Every row gives one point. Before rounding, the points of a table are all equally far from one centre. They may lie mostly on one side of it. Write the centre, to within rounding.

Points:
[[ 0.20 -0.47]
 [ 0.35  0.15]
 [-0.38 -0.42]
 [ 0.39 -0.21]
 [-0.41  0.24]
 [ 0.24 -0.44]
 [ 0.40 -0.13]
 [ 0.23  0.29]]
Centre: [-0.06 -0.08]

Points:
[[ 0.21 -0.14 -0.39  0.30  0.50  0.00 -0.28 -0.28]
 [ 0.13 -0.20 -0.06  0.27  0.81  0.31  0.11 -0.18]
 [-0.38 -0.49 -0.39 -0.17  0.41  0.08 -0.40  0.40]
 [-0.31  0.03 -0.14  0.21 -0.26  0.02 -0.28 -0.09]
 [-0.13 -0.07 -0.30  0.26  0.60  0.62 -0.25  0.17]
 [ 0.45 -0.08 -0.18  0.24  0.47 -0.16  0.56  0.29]
 [ 0.08 -0.03  0.15  0.38  0.72  0.21  0.50  0.27]
 [-0.29 -0.29 -0.53  0.39  0.48  0.03  0.21 -0.25]
 [ 0.18 -0.51  0.02  0.12  0.75  0.27 -0.17  0.16]
 [ 0.20 -0.24 -0.04  0.20  0.83  0.21 -0.23  0.50]
 [ 0.28 -0.18 -0.12  0.56  0.49 -0.14  0.31 -0.07]
 [ 0.22 -0.17 -0.03 -0.25  0.22  0.50 -0.23 -0.08]
 [-0.13  0.11 -0.07 -0.19 -0.06 -0.37 -0.44  0.30]
 [ 0.34  0.13 -0.03  0.39  0.07  0.03 -0.03 -0.23]]
Centre: [-0.09 -0.05 -0.15  0.03  0.31  0.01  0.07  0.22]

Points, 19 rows:
[[-0.02 -0.71 -0.59 -0.09 -0.42 -0.28  0.54  0.18  0.19  0.07  0.03  0.08]
 [ 0.65 -0.12 -0.51 -0.07  0.22 -0.25 -0.09  0.18 -0.40 -0.13  0.22 -0.06]
 [ 0.24 -0.08  0.05 -0.23 -0.23 -0.24  0.04 -0.02 -0.62 -0.64 -0.16 -0.09]
 [-0.09 -0.30  0.10  0.06  0.00 -0.39  0.47  0.73 -0.02  0.55  0.08 -0.03]
 [ 0.25  0.10  0.33 -0.11 -0.09  0.21 -0.07  0.43 -0.14 -0.31  0.12  0.46]
 [-0.37 -0.20 -0.74 -0.08  0.01  0.04  0.00  0.37 -0.19  0.34  0.26  0.12]
 [-0.11 -0.14 -0.61  0.33 -0.09 -0.19 -0.02  0.34  0.31  0.19 -0.21  0.33]
 [ 0.19 -0.27 -0.35 -0.05 -0.01 -0.17  0.19  0.43  0.06  0.90 -0.12  0.13]
 [-0.25 -0.74 -0.02  0.21  0.11 -0.51  0.55  0.44 -0.23 -0.13 -0.16  0.04]
 [ 0.55  0.16  0.04 -0.29  0.03 -0.09  0.19  0.19 -0.44  0.05  0.36 -0.24]
 [ 0.38  0.24  0.28 -0.48 -0.40 -0.42 -0.08  0.30 -0.23  0.10  0.21  0.52]
 [-0.33 -0.51  0.02  0.01  0.36  0.31  0.08 -0.11 -0.40 -0.11 -0.26  0.12]
 [ 0.07 -0.23 -0.23 -0.41 -0.59  0.05  0.58  0.38 -0.14 -0.11  0.08 -0.20]
 [ 0.10 -0.23  0.31 -0.33 -0.62 -0.52  0.03 -0.03  0.01  0.36 -0.28  0.67]
 [-0.26 -0.25 -0.34 -0.22 -0.19 -0.44 -0.33  0.25 -0.40  0.66  0.22  0.50]
 [-0.12 -0.12  0.06  0.37  0.15 -0.30 -0.04  0.47 -0.42 -0.45  0.10  0.27]
 [-0.22 -0.73 -0.43 -0.34 -0.35 -0.16 -0.10  0.24  0.33  0.11 -0.01  0.54]
 [ 0.54 -0.27 -0.29 -0.38  0.00  0.05  0.10  0.50 -0.19  0.12  0.27 -0.31]
 [-0.06 -0.16  0.00  0.09 -0.48 -0.23 -0.09  0.21  0.35  0.55 -0.37  0.06]]
Centre: [ 0.04 -0.26 -0.09 -0.20 -0.07 -0.27  0.11  0.13 -0.19  0.08 -0.06  0.21]

Points:
[[-0.09 -0.04  0.82  0.41 -0.50 -0.17 -0.22  0.25 -0.10 -0.36  0.34  0.39
   0.27  0.18  0.17  0.03  0.12 -0.18 -0.25  0.29 -0.58 -0.09 -0.57  0.02]
 [-0.07 -0.25  0.48  0.02  0.11  0.17 -0.56  0.20 -0.54 -0.37  0.20  0.13
   0.43 -0.09 -0.06 -0.01 -0.20  0.81 -0.05  0.42 -0.14  0.22 -0.54  0.15]
 [-0.08 -0.27  0.29 -0.11 -0.18  0.22 -0.59  0.55 -0.25  0.17  0.40  0.54
   0.34 -0.01  0.26 -0.24 -0.42  0.32  0.06  0.20 -0.23  0.64 -0.03 -0.05]
 [ 0.28 -0.61  0.32 -0.21 -0.31 -0.10 -0.07  0.19 -0.36 -0.27  0.19 -0.10
  -0.12  0.01 -0.22 -0.33 -0.31 -0.29 -0.02 -0.12 -0.12  0.78 -0.34  0.10]
 [-0.40 -0.42  0.19  0.08 -0.28 -0.15 -0.06  0.20 -0.20  0.43  0.56 -0.15
   0.03 -0.19  0.11 -0.32 -0.40 -0.17 -0.36 -0.19 -0.30  0.45 -0.28 -0.11]
 [ 0.24 -0.12  0.49 -0.26 -0.09  0.31 -0.48  0.49 -0.22 -0.43  0.80  0.50
   0.08 -0.20  0.11  0.12 -0.09 -0.06 -0.31 -0.23  0.11  0.12 -0.29 -0.61]
 [-0.19 -0.50  0.56  0.27  0.14 -0.12 -0.81  0.52 -0.17 -0.33  0.69  0.12
   0.25  0.23 -0.06 -0.30 -0.06 -0.32  0.07 -0.26 -0.32 -0.02 -0.29  0.17]
 [-0.31 -0.10  0.33 -0.46 -0.02 -0.12 -0.17  0.24  0.24 -0.18  0.58  0.60
   0.04 -0.09  0.16 -0.50  0.04 -0.16 -0.02 -0.06 -0.57  0.38 -0.40  0.01]
 [-0.07 -0.28  0.54  0.19  0.08 -0.18 -0.43  0.27 -0.04  0.21  0.43  0.09
   0.43 -0.54 -0.20 -0.21 -0.04 -0.04 -0.05 -0.51 -0.47  0.42 -0.09  0.34]
 [-0.24 -0.52  0.24 -0.28  0.21  0.44 -0.06  0.25 -0.36  0.21  0.37  0.30
   0.46  0.04  0.16  0.00  0.38  0.11  0.31  0.27  0.22  0.12 -0.46 -0.54]
 [-0.34 -0.35  0.42  0.04 -0.20  0.06 -0.38  0.60  0.21 -0.32  0.63  0.16
   0.50  0.53  0.03  0.02 -0.05  0.14 -0.32 -0.01 -0.10  0.20 -0.63 -0.13]
 [-0.44 -0.28  0.39 -0.12 -0.16  0.43 -0.34  0.12 -0.40  0.13  0.69  0.20
   0.66  0.02  0.21 -0.02 -0.18  0.25 -0.11  0.03 -0.56 -0.27 -0.46 -0.10]
 [-0.34  0.05  0.06  0.27 -0.23  0.33 -0.15  0.23  0.11  0.12  0.62  0.53
   0.18 -0.42  0.03 -0.33 -0.14  0.09 -0.17 -0.42 -0.25  0.42 -0.26  0.04]
 [-0.44 -0.06  0.33 -0.14 -0.05  0.09 -0.46  0.09 -0.03 -0.32 -0.05  0.17
   0.36 -0.37  0.12 -0.23  0.32  0.16 -0.56  0.27 -0.47 -0.06 -0.67  0.02]
 [-0.18 -0.45  0.36  0.01 -0.02  0.17 -0.49  0.42  0.07 -0.07  0.70  0.24
   0.31  0.09 -0.10 -0.26 -0.24  0.22 -0.37  0.39 -0.14  0.12 -0.73 -0.03]
 [ 0.04 -0.19  0.60  0.33 -0.09  0.15 -0.59  0.19  0.15  0.13  0.00 -0.03
   0.54  0.15 -0.18 -0.07 -0.40  0.41 -0.01 -0.43 -0.44  0.21 -0.38 -0.40]
 [ 0.41 -0.05  0.36  0.29  0.14 -0.08 -0.37  0.40 -0.36 -0.08  0.27  0.37
  -0.30  0.22  0.29 -0.25 -0.17  0.04 -0.24  0.09 -0.62  0.58 -0.55  0.06]
 [-0.02 -0.29  0.40  0.00 -0.14 -0.17 -0.12  0.13 -0.34  0.33  0.61  0.40
   0.06 -0.12  0.27 -0.28 -0.30 -0.15 -0.46 -0.19  0.09  0.35  0.13  0.11]
 [ 0.01 -0.10  0.41 -0.09 -0.58  0.23 -0.38  0.07  0.41 -0.03  0.64 -0.02
   0.49 -0.40  0.04 -0.10  0.25  0.06  0.27  0.05  0.21 -0.06 -0.21 -0.18]
 [-0.44 -0.06  0.70  0.17 -0.20  0.19 -0.35  0.39 -0.03  0.25  0.45 -0.12
   0.22 -0.07  0.00 -0.48 -0.11  0.57 -0.17 -0.15 -0.34  0.52 -0.42  0.10]
 [-0.32 -0.41  0.71  0.15 -0.52  0.08 -0.53  0.45 -0.10 -0.43  0.11  0.51
  -0.10 -0.09  0.28 -0.57 -0.20  0.03 -0.09  0.08 -0.16  0.02 -0.27  0.06]
 [-0.15 -0.55  0.43  0.16  0.22 -0.09 -0.64 -0.15  0.03  0.08  0.26  0.44
   0.40  0.01  0.10  0.05  0.02 -0.23  0.19  0.17 -0.40 -0.08 -0.54  0.37]
 [-0.38 -0.20  0.12  0.34  0.09  0.42 -0.49  0.47 -0.42 -0.14 -0.10  0.34
   0.62 -0.35  0.00  0.32 -0.11 -0.06 -0.27 -0.03 -0.23  0.33 -0.33 -0.09]
 [ 0.16 -0.17  0.24  0.04 -0.42  0.19 -0.50  0.25 -0.05 -0.22  0.66  0.21
   0.57  0.24  0.10 -0.53 -0.19  0.18 -0.09  0.23 -0.34  0.31 -0.42  0.21]
 [-0.04  0.00  0.36  0.23 -0.40  0.20 -0.67  0.35 -0.21 -0.11  0.29  0.09
   0.32 -0.12  0.11 -0.35 -0.07  0.08 -0.61 -0.20 -0.49 -0.22 -0.73 -0.28]
 [ 0.14 -0.60  0.25  0.46 -0.35 -0.14 -0.06  0.26  0.49 -0.36  0.18 -0.17
   0.19 -0.19  0.10 -0.13 -0.09  0.28 -0.24 -0.23 -0.25 -0.28 -0.23 -0.14]
 [ 0.03 -0.30 -0.08  0.15 -0.22 -0.06 -0.48  0.53 -0.26  0.29 -0.16  0.41
   0.43  0.33  0.16 -0.26 -0.03  0.29  0.16 -0.28  0.15  0.34 -0.50  0.08]
 [-0.09  0.30  0.35 -0.04 -0.51 -0.29 -0.34  0.48 -0.01 -0.15  0.37  0.37
   0.41  0.12 -0.16  0.19  0.06 -0.11 -0.38  0.11 -0.59  0.02 -0.44  0.13]]
Centre: [-0.04 -0.22  0.31  0.01 -0.11  0.03 -0.27  0.19 -0.24 -0.14  0.24  0.08
  0.05 -0.04  0.08  0.02  0.15  0.12  0.06 -0.11 -0.22  0.14 -0.25 -0.15]

Points, 30 rows:
[[ 0.66 -0.23  0.23 -0.43  0.14 -0.03  0.07  0.49  0.64 -0.07 -0.06  0.22
   0.27  0.21  0.07  0.27 -0.44 -0.02  0.41  0.47  0.18 -0.11 -0.02  0.39]
 [ 0.42 -0.12  0.12 -0.05  0.16  0.04 -0.22 -0.32  0.28 -0.55 -0.22  0.15
   0.14  0.55 -0.09  0.38 -0.04 -0.09 -0.09  0.23  0.02  0.25 -0.59  0.36]
 [ 0.09 -0.10  0.33  0.21  0.34 -0.03  0.02  0.61  0.30  0.18 -0.04  0.06
  -0.09  0.10  0.60  0.27  0.08  0.20  0.37  0.51 -0.12 -0.46  0.57  0.14]
 [ 0.31  0.01  0.44  0.13  0.52 -0.59 -0.35  0.05  0.17 -0.01 -0.09 -0.10
   0.25  0.21  0.45  0.35 -0.24 -0.09  0.17  0.27 -0.34 -0.19  0.47  0.24]
 [ 0.29 -0.57  0.08 -0.41  0.15 -0.24 -0.05  0.67  0.35 -0.02 -0.03 -0.16
  -0.03 -0.31  0.46  0.10 -0.44 -0.19  0.58  0.38  0.00  0.22  0.25  0.09]
 [ 0.63 -0.55  0.24 -0.27  0.36 -0.34 -0.11  0.01  0.54 -0.13 -0.85 -0.13
  -0.29  0.08  0.16  0.14  0.00 -0.06  0.47  0.46  0.24  0.20 -0.40  0.31]
 [ 0.30 -0.16  0.24 -0.26  0.12 -0.42 -0.23  0.52  0.27 -0.34 -0.38  0.24
   0.21  0.06  0.48  0.08 -0.25 -0.23  0.29  0.63 -0.57  0.25  0.20 -0.10]
 [ 0.27 -0.30  0.56 -0.04  0.11  0.17 -0.03  0.32  0.26 -0.17  0.19  0.02
  -0.11  0.44  0.46  0.14 -0.15  0.16  0.26  0.85 -0.09  0.17 -0.14  0.37]
 [ 0.69 -0.23  0.24  0.05  0.22  0.23 -0.59  0.20  0.03 -0.48  0.01  0.27
   0.01  0.25  0.24  0.19 -0.37  0.25  0.29  0.39  0.08 -0.13 -0.17  0.41]
 [ 0.42 -0.01  0.14 -0.17  0.32 -0.01  0.04  1.10  0.39  0.07 -0.05  0.36
   0.02  0.10  0.16 -0.02 -0.09 -0.37  0.33  0.29 -0.11 -0.25  0.18  0.17]
 [ 0.46  0.32  0.65  0.00 -0.12 -0.48 -0.18  0.20  0.36 -0.42  0.11  0.29
   0.23  0.04  0.67  0.03 -0.27  0.08  0.55  0.35 -0.09 -0.09 -0.04  0.24]
 [ 0.46  0.05 -0.26  0.23  0.35 -0.21 -0.76  0.33  0.24 -0.49 -0.52  0.12
   0.33 -0.23  0.24  0.44 -0.25 -0.32 -0.23  0.22  0.12  0.16 -0.01  0.24]
 [ 0.34 -0.50 -0.08  0.18  0.58 -0.48 -0.10  0.27  0.16 -0.21 -0.04  0.17
   0.22  0.15 -0.10  0.11 -0.36  0.10  0.74  0.29 -0.50 -0.11  0.12  0.09]
 [ 0.52  0.30  0.36  0.13  0.38  0.03  0.30  0.20  0.19  0.08 -0.27  0.17
   0.25  0.09  0.10  0.35 -0.61  0.14  0.08  0.22  0.14 -0.22 -0.05  0.04]
 [ 0.59 -0.33 -0.12 -0.26 -0.18 -0.32 -0.46  0.42  0.25  0.00  0.32  0.24
   0.09  0.14  0.39  0.35 -0.41 -0.11  0.28  0.28 -0.18  0.21 -0.16  0.21]
 [ 0.24 -0.50  0.45  0.30  0.41  0.12 -0.36  0.53 -0.04 -0.21 -0.12  0.44
  -0.11 -0.09  0.42 -0.10 -0.37  0.10 -0.02  0.50  0.03  0.26  0.45  0.19]
 [ 0.93  0.17  0.27  0.14  0.47  0.21 -0.15  0.47  0.23  0.07 -0.11  0.46
  -0.03  0.14  0.33  0.04 -0.19  0.07  0.50  0.39 -0.24  0.10 -0.07  0.28]
 [ 0.53 -0.47  0.00  0.43  0.03 -0.18 -0.38  0.21  0.07  0.01 -0.02  0.29
   0.25 -0.26  0.81  0.29  0.22  0.14 -0.15 -0.08 -0.50  0.40 -0.32  0.17]
 [ 0.60 -0.27  0.24  0.59  0.09 -0.11 -0.38  0.06  0.01 -0.22 -0.20  0.38
  -0.04  0.11  0.06  0.19 -0.15 -0.23  0.07  0.83 -0.11 -0.01 -0.18  0.25]
 [ 0.25  0.10  0.35  0.27  0.17 -0.30 -0.09  0.23  0.09 -0.60  0.31  0.82
   0.12  0.29  0.21  0.32  0.20  0.07  0.45  0.55 -0.17  0.12  0.05  0.44]
 [ 0.51  0.43  0.52  0.13  0.08 -0.03 -0.19  0.26  0.10 -0.07 -0.28  0.27
   0.05 -0.09  0.43  0.16 -0.20  0.42  0.59 -0.15  0.02  0.08 -0.05 -0.13]
 [ 0.26  0.13 -0.12  0.26 -0.34  0.12 -0.28  0.00 -0.01 -0.22 -0.21  0.07
   0.07  0.48  0.79  0.30  0.21  0.21  0.72  0.42 -0.31  0.07  0.11  0.20]
 [ 0.40 -0.08  0.13  0.25 -0.03 -0.02  0.12  0.52  0.00  0.45 -0.46 -0.16
   0.10  0.10 -0.36  0.07  0.23 -0.07  0.17  0.45  0.08  0.30  0.09 -0.01]
 [ 0.55  0.11 -0.05 -0.02  0.46 -0.08 -0.44  0.56  0.63  0.13 -0.33  0.50
   0.24  0.13  0.23  0.17 -0.45 -0.03 -0.06  0.42  0.10 -0.23 -0.05  0.46]
 [ 0.71 -0.18  0.05 -0.18  0.05  0.29 -0.33  0.32  0.41 -0.30 -0.26 -0.01
   0.11  0.06  0.04 -0.08 -0.35 -0.49  0.24  0.59  0.15  0.05  0.18  0.33]
 [ 0.68 -0.27 -0.14  0.19 -0.04 -0.36 -0.15  0.27  0.20 -0.24 -0.81  0.34
   0.03  0.34  0.35 -0.03 -0.66  0.23  0.28  0.29 -0.12  0.04  0.22  0.54]
 [ 0.58 -0.66 -0.08 -0.35  0.48 -0.04 -0.58  0.19  0.39 -0.26 -0.18  0.15
   0.14  0.20  0.24 -0.21  0.04  0.12  0.66  0.54 -0.23 -0.21  0.01  0.26]
 [ 0.28 -0.47  0.26  0.05  0.71 -0.20 -0.66  0.47  0.27 -0.46 -0.10  0.36
   0.17 -0.16  0.34  0.22  0.05  0.09 -0.12  0.46 -0.33 -0.03 -0.15  0.04]
 [ 0.23 -0.66 -0.04 -0.43 -0.01 -0.22  0.35  0.31  0.57  0.24 -0.54  0.40
  -0.04  0.25  0.05 -0.23 -0.12  0.05  0.61  0.14  0.29  0.17  0.32 -0.11]
 [ 0.26 -0.08  0.35  0.05  0.48  0.11 -0.17 -0.10  0.43 -0.06 -0.37 -0.16
  -0.17  0.03  0.36  0.38 -0.21  0.14 -0.16  0.49 -0.17 -0.27 -0.13  0.05]]
Centre: [ 0.22 -0.19 -0.15  0.15  0.31 -0.29  0.08  0.22  0.19 -0.22 -0.20  0.15
  0.21  0.14  0.51 -0.11  0.19 -0.01  0.21  0.15  0.32  0.15 -0.07  0.20]

Points, 28 rows:
[[ 0.70 -0.29  0.08 -0.06  0.04  0.71  0.53 -0.44  0.18  0.27  0.64 -0.39
   0.19  0.17 -0.02 -0.35 -0.40  0.09  0.06 -0.08 -0.21  0.19  0.39  0.20]
 [ 0.27 -0.13  0.05 -0.23  0.33 -0.06 -0.28 -0.63  0.06 -0.37 -0.06 -0.44
   0.26  0.03 -0.44 -0.41 -0.28 -0.08  0.26  0.03  0.55  0.40  0.07  0.00]
 [ 0.33 -0.20 -0.20 -0.22  0.28  0.06  0.37 -0.47  0.20 -0.43  0.49 -0.05
   0.13  0.32 -0.36 -0.59 -0.47 -0.19  0.03  0.06  0.22  0.70  0.33 -0.02]
 [ 0.67  0.10  0.30 -0.26  0.53  0.06  0.45 -0.76  0.19  0.21  0.12 -0.29
   0.06  0.49  0.00  0.01 -0.34  0.04  0.07  0.14  0.03  0.32 -0.24  0.07]
 [ 0.58 -0.25 -0.05 -0.14  0.16  0.18  0.04 -0.40 -0.02 -0.39  0.25  0.17
  -0.18  0.63 -0.36  0.05  0.04 -0.03  0.58  0.22  0.16  0.37  0.05 -0.08]
 [ 0.66 -0.32  0.56  0.05  0.39 -0.04  0.04 -0.25  0.04 -0.07 -0.05  0.07
  -0.11 -0.04 -0.22 -0.05 -0.29  0.10 -0.19  0.64  0.13  0.24 -0.03  0.59]
 [ 0.67 -0.30  0.24 -0.20  0.14  0.48 -0.12 -0.67 -0.03 -0.43  0.34  0.10
   0.00  0.30 -0.15 -0.18  0.28 -0.15  0.19  0.28  0.24  0.28  0.11  0.05]
 [ 0.45  0.17  0.31  0.01  0.40  0.40  0.87 -0.26 -0.08  0.01  0.35 -0.16
   0.00  0.29 -0.33 -0.48 -0.14 -0.16 -0.07 -0.06  0.39  0.22  0.58 -0.01]
 [ 0.82 -0.29  0.01 -0.31  0.28 -0.01  0.24 -0.34 -0.06  0.18  0.59 -0.05
   0.19  0.35 -0.47 -0.25 -0.23 -0.12  0.18 -0.25  0.33  0.71  0.07  0.22]
 [ 0.55 -0.25  0.71 -0.18  0.65  0.04  0.53 -0.44 -0.06 -0.05  0.43  0.02
  -0.12  0.13 -0.30 -0.49  0.01  0.05  0.02  0.11 -0.04  0.47 -0.23  0.10]
 [ 0.35 -0.30  0.10  0.10  0.05 -0.12  0.31 -0.79 -0.11  0.09  0.24 -0.41
   0.25  0.43 -0.26 -0.21 -0.50 -0.09  0.47 -0.18 -0.19 -0.03  0.12  0.33]
 [ 0.63 -0.02 -0.03 -0.16  0.27 -0.03  0.46 -0.85  0.11  0.06  0.07  0.06
   0.36  0.69 -0.26 -0.10 -0.08 -0.31  0.36 -0.01 -0.07  0.16 -0.01  0.17]
 [ 0.42 -0.34  0.09 -0.10  0.40  0.46  0.18 -0.56 -0.32  0.06 -0.01 -0.14
   0.36  0.12 -0.20  0.31 -0.41  0.16  0.43 -0.11 -0.18  0.11  0.11  0.01]
 [ 0.32 -0.04 -0.04 -0.29  0.24 -0.10  0.15 -0.74  0.07  0.01  0.35 -0.49
   0.19  0.33 -0.17 -0.44 -0.16 -0.04 -0.10 -0.11  0.31  0.55  0.30  0.62]
 [ 0.40  0.10  0.00  0.09  0.11 -0.24  0.68 -0.33 -0.07  0.11  0.28 -0.23
  -0.18  0.03  0.14 -0.19  0.07 -0.15  0.14  0.28  0.26  0.86 -0.08  0.33]
 [ 0.42 -0.20  0.29 -0.47  0.17 -0.22 -0.05 -0.48  0.20  0.37  0.52  0.10
  -0.06  0.41 -0.70 -0.47 -0.15  0.12  0.48 -0.19  0.11  0.13  0.57  0.15]
 [ 0.70 -0.17  0.40  0.05  0.58 -0.04  0.11 -0.34  0.14 -0.01 -0.04  0.19
  -0.12  0.36 -0.57 -0.30 -0.49 -0.02  0.08  0.21  0.32  0.38  0.06  0.11]
 [ 0.74 -0.30  0.20  0.17  0.26  0.13  0.00 -0.17 -0.38  0.09  0.28  0.18
   0.36  0.24 -0.38 -0.30  0.20 -0.16  0.59  0.33 -0.06  0.52  0.25  0.27]
 [ 0.18 -0.11  0.23 -0.21  0.01  0.01  0.02 -0.03 -0.27 -0.09  0.20  0.01
  -0.12  0.88  0.15 -0.31 -0.18  0.41  0.07 -0.18 -0.11  0.21 -0.12  0.44]
 [ 0.86 -0.43  0.11 -0.05  0.15  0.41  0.06 -0.43 -0.03 -0.01  0.17 -0.17
  -0.17  0.10  0.01 -0.18 -0.41 -0.12  0.20 -0.17  0.02  0.21  0.24  0.67]
 [ 0.32 -0.45  0.17 -0.31  0.10  0.39 -0.13 -0.53 -0.04 -0.38  0.45 -0.21
   0.20  0.25 -0.41 -0.45 -0.29  0.17  0.27  0.48 -0.26  0.35  0.39 -0.22]
 [ 0.46 -0.60  0.18  0.06  0.53 -0.15  0.38 -0.31  0.11  0.16  0.43 -0.12
   0.31  0.71 -0.22  0.16 -0.22 -0.12  0.03  0.04  0.07  0.26 -0.12  0.47]
 [ 0.40 -0.53 -0.05 -0.13 -0.04  0.26  0.22 -0.49  0.03 -0.42  0.38 -0.03
   0.41  0.26 -0.29 -0.17 -0.47 -0.11 -0.22 -0.31  0.29  0.17  0.45  0.19]
 [ 0.43 -0.29  0.58  0.13  0.49  0.26  0.23 -0.64  0.39 -0.15  0.50 -0.12
   0.22  0.07 -0.25 -0.10  0.04  0.21  0.06  0.02  0.38  0.36  0.26  0.22]
 [ 0.31 -0.68 -0.26 -0.18  0.30 -0.14  0.14 -0.47 -0.31 -0.03  0.25 -0.38
   0.07  0.18 -0.37 -0.39 -0.19 -0.01  0.50 -0.09 -0.07  0.39  0.30  0.62]
 [ 0.60  0.11 -0.02 -0.20  0.38  0.37  0.01 -0.26  0.03 -0.10  0.30 -0.52
   0.02  0.31  0.06 -0.37 -0.23  0.13 -0.36  0.21  0.15  0.66  0.23  0.48]
 [ 0.77 -0.17  0.47  0.05  0.18  0.28  0.08 -0.33 -0.20  0.25  0.42 -0.18
  -0.03  0.35 -0.43 -0.41 -0.08  0.39  0.32 -0.18  0.49  0.16  0.04  0.13]
 [ 0.08 -0.19  0.28 -0.04 -0.16  0.15 -0.12 -0.57  0.00 -0.37  0.36 -0.40
  -0.27  0.27 -0.34 -0.36  0.02  0.00  0.28 -0.29  0.19  0.01  0.13  0.42]]
Centre: [ 0.30 -0.16 -0.03 -0.26  0.18 -0.06  0.22  0.01  0.14  0.11  0.21 -0.11
  0.15  0.00 -0.07 -0.31  0.00  0.02  0.08  0.16  0.02 -0.07  0.13  0.01]
